Each row is a point. The points of each table are mixes of a few directions, plus a little noise. Count the directions of each table, and those that both share. Where both have some left over, give the other angles between the two spaces (their principal angles), to ten degrees, smallest first.

First (5 x 2):
[[-17  17]
 [-36  33]
 [ -9  10]
 [ 51 -50]
 [ 10 -10]]
Second:
[[ -2  -8]
 [  4  60]
 [ -1   0]
 [  3  41]
 [ -3 -35]
 [ -3 -56]]
Directions: first 1, second 1, shared 0; angles 50

First:
[[-17  20   5]
 [ 21 -23  -5]
 [-19  23   4]
 [ 28 -36  -8]
 [-24  26   5]
 [ 34 -41  -7]
 [-26  31   6]]
Second (5 x 3):
[[ 35 -13 -13]
 [ 30 -15 -22]
 [-60  19  13]
 [ -9   8  10]
 [  5   5  13]]
Directions: first 1, second 2, shared 0; angles 30

First:
[[ 25 -24   0   8]
 [ 28 -21  14  29]
 [ 27   5 -43 -52]
 [-39  41  38  38]
 [-49  -2  -5 -23]
 [ 40  15   5  19]
 [-31 -13  -9 -22]]
Second, 6 rows:
[[-31  30  14   9]
 [ 60 -26 -10   7]
 [ 15 -26 -13 -13]
 [  9 -46 -27 -33]
 [ -2  47  27  37]
 [-48  20   7  -7]]
Directions: first 3, second 2, shared 2

First:
[[ -5 -31  25   8 -15 -29]
 [ 14 -16  40  42  19 -28]
 [-20  13   5 -29   9  38]
 [ -1 -11 -40 -20   4   7]
 [ 17  18  12  30  -9 -19]
 [ -5  28 -40 -32 -12  29]]
Second (6 x 6):
[[ 17 -13  -9  22   1 -27]
 [-39  27  23 -50  -3  60]
 [ 11  -8  -5  13   1 -15]
 [-20  14  13 -28  -2  34]
 [ 33 -24 -18  43   5 -50]
 [ -1   0   0   0   0   0]]
Directions: first 4, second 1, shared 1

First, 10 rows:
[[-32  34 -35 -48  52  37 -39 -30]
 [ 31 -32  34  46 -49 -35  37  27]
 [ 11 -12  12  16 -18 -12  14  10]
 [  4  -5   4   6  -7  -5   5   4]
 [ -7   7  -7  -9  10   7  -8  -6]
 [-13  13 -14 -18  20  14 -15 -11]
 [-10  10 -11 -15  16  11 -12  -9]
 [ 15 -15  16  22 -23 -17  18  13]
 [ 13 -14  14  19 -21 -15  16  12]
 [-13  13 -14 -18  20  14 -15 -11]]
Second, 9 rows:
[[-25  16  -6  -1   3   9 -29   6]
 [ 11  -7   3   0  -1  -4  13  -3]
 [-39  25 -10  -2   5  14 -45   9]
 [ 33 -21   8   2  -4 -12  39  -8]
 [-36  23  -9  -2   4  13 -42   8]
 [-37  24  -9  -2   4  13 -43   9]
 [ 40 -26  10   2  -5 -15  47 -10]
 [ 51 -33  13   2  -6 -19  60 -12]
 [  0   0   0   0   0   0   1   0]]
Directions: first 1, second 1, shared 0; angles 50

First, 7 rows:
[[  9 -10  -5  -6 -35  34  15  -6   1]
 [ -6  33   7 -17  26 -54 -24 -14  41]
 [  6  13  -8  -4   6   2   2 -37  18]
 [ -5  -1  -5  12   7  -2   4  11 -24]
 [ 17 -49   5  19   5  32 -38   5  13]
 [-12 -20  23   1   9   6  29  40 -43]
 [ -8  33 -14  -7 -18 -18  12   2  -7]]
Second:
[[-28 -39 -31 -49 -36  -9 -19 -33 -60]
 [ 11 -23  -9  18  -1   1 -24  18 -13]
 [ -5  13  15  -4  17  -5   4  -4  22]
 [ -6 -11  -5  35 -12  51   2  27 -16]
 [ 23  39  10   6   7 -16  32  -2  30]
 [  1  15  19  -6  26 -21  -1  -6  33]
 [ -1  -1   7 -17  14 -27 -11 -12  12]
 [  5   8  -5  16 -13  23  17  10  -6]]
Directions: first 5, second 4, shared 2; angles 60, 90
